Each row of a before or after table is a point. The points were changed in one or more steps. Then noise was added and the rows were shuffled. The steps act on how far a point lies along the listed directions, d1 being the first. Write out the steps. A step turns or swaps two directions, mirrors them in a line or flattens them onto one, adds a multiple of one to another, or multiplies one. Angles are multiples of 10 degrees, from the lower direction toward the higher: turns from -170 to 170, lines from 10 to 170 but not 90. Use the fewest steps. Two steps may share a direction if one is a turn and the other turns, adds or multiplies; they go together, in the order done. Otherwise the lowest direction goes first.
In the rows, 128 means zero.

Directions:
(1): [156 179]
(2): [ 77 156]
Before, 8 rows:
[[108 151]
 [ 91  89]
 [104  91]
 [101 106]
 [160 139]
 [169 116]
 [116 149]
 [102 140]]
After (8 x 2):
[[ 73 158]
 [237  72]
 [ 93 147]
 [ 92 148]
 [ 58 173]
 [121 130]
 [ 54 169]
 [187  97]]
Steps: multiply d1 by 0; multiply d2 by 3

Directions:
(1): [160 146  85 188]
(2): [ 55 127 123 164]
(3): [133  50 104 132]
(4): [145 111 194 171]
Before (14 x 4):
[[139 129 136 124]
 [173  92 169 129]
 [106  88 153 181]
 [ 90 102 169 121]
 [182 145 170 131]
 [147 144 110 136]
 [ 87  97 102 117]
 [145 120 101 150]
 [137 108  96  89]
 [173  90 142  89]
 [103 136 150 129]
 [115 134 164 132]
 [120 125 103  84]
 [117 123 103 129]]
After (14 x 4):
[[131 137  99 124]
 [102 142  25  44]
 [129 127 207 163]
 [114 136 166 144]
 [107 142  63  76]
 [160  95 225 195]
 [144 123 101 135]
 [185  61 247 190]
 [164  98 248 210]
 [132 115 145 134]
 [124 130  31  45]
 [165  72 148 112]
 [118 142  72  98]
 [121 115 211 147]]
Steps: multiply d1 by 0.7; flatten d2 and d3 onto the line at 130 degrees; multiply d4 by 3

Directions:
(1): [164 131 133 160  58 181]
(2): [131 116 148  50 138 185]
(3): [142 129 201 105  91  76]
(4): [213  89 116 127 158 113]
(5): [ 94  39 117 128 101 120]
Before, 13 rows:
[[138 189 160 161 131  90]
 [129 159 203  65 153  74]
 [172  40 127 122 114 195]
 [ 77 202 110 141 199  94]
 [191 116 138 158 115  59]
 [107 132 140 116  58 143]
 [160  88 200 104  70  94]
 [ 89 145 150 135 140  96]
 [105 185 168  75 191  88]
 [135 133 103 155  88 128]
 [ 97  66 170 122 123  47]
 [155  32 126  95 167 100]
 [158 113  94 153 123 170]]
After, 13 rows:
[[127 160 119  51 182 160]
 [ 32 120 106 144  89 171]
 [226 100 183 118 138 102]
 [190 143 188  70 101 176]
 [134 226 175 103 139 151]
 [ 86 158 128 145 131 135]
 [140  73 141 105 139  95]
 [195 205 116 125 184 137]
 [ 98 151  96 158  94 220]
 [124 127 117 110 149  68]
 [135 154  98 152 138  73]
 [ 68 139  90 131 175 156]
 [134 184  94 165 124 219]]
Steps: turn d1 and d2 by -130 degrees; turn d2 and d4 by -60 degrees; turn d3 and d5 by -120 degrees

Directions:
(1): [178 168 107 143  77 121 154 158  50]
(2): [115 203 181 162  98 151 137  68 147]
(3): [102 118  67 173 135 183  76  90  90]
Before (9 x 9):
[[123 249 242 139  91 157 169  77 178]
 [ 92 119 148 149 151 171  67  45 200]
 [121 182 195 140 121 111 147 124 169]
 [111 120 122 102 152 128 142 120 137]
 [141 169 167 140  79 141 136 109 124]
 [ 92  57  65 150 150 161  80 134 105]
 [ 99 105 127 102 127 141 125 116 145]
 [ 96 126 127 163 127 157  93 104 177]
 [158 141 127 121 132 115 143 124 118]]
After, 9 rows:
[[151 123 142 123  95 134 131 146 115]
 [112 130 124 109 151 138 141 105 140]
 [ 94  81 123 134 165 165  58  76 197]
 [104 100 120 149 141 153  84 125 170]
 [124 140 164 126 133 102 141 157 157]
 [163 138 124 124 132 121 143 123 117]
 [101 109 128 103 134 149 131 112 148]
 [146 139 166  87 136 132 155 166 148]
 [ 90  97 103 172 126 170  86 103 118]]
Steps: multiply d2 by 0
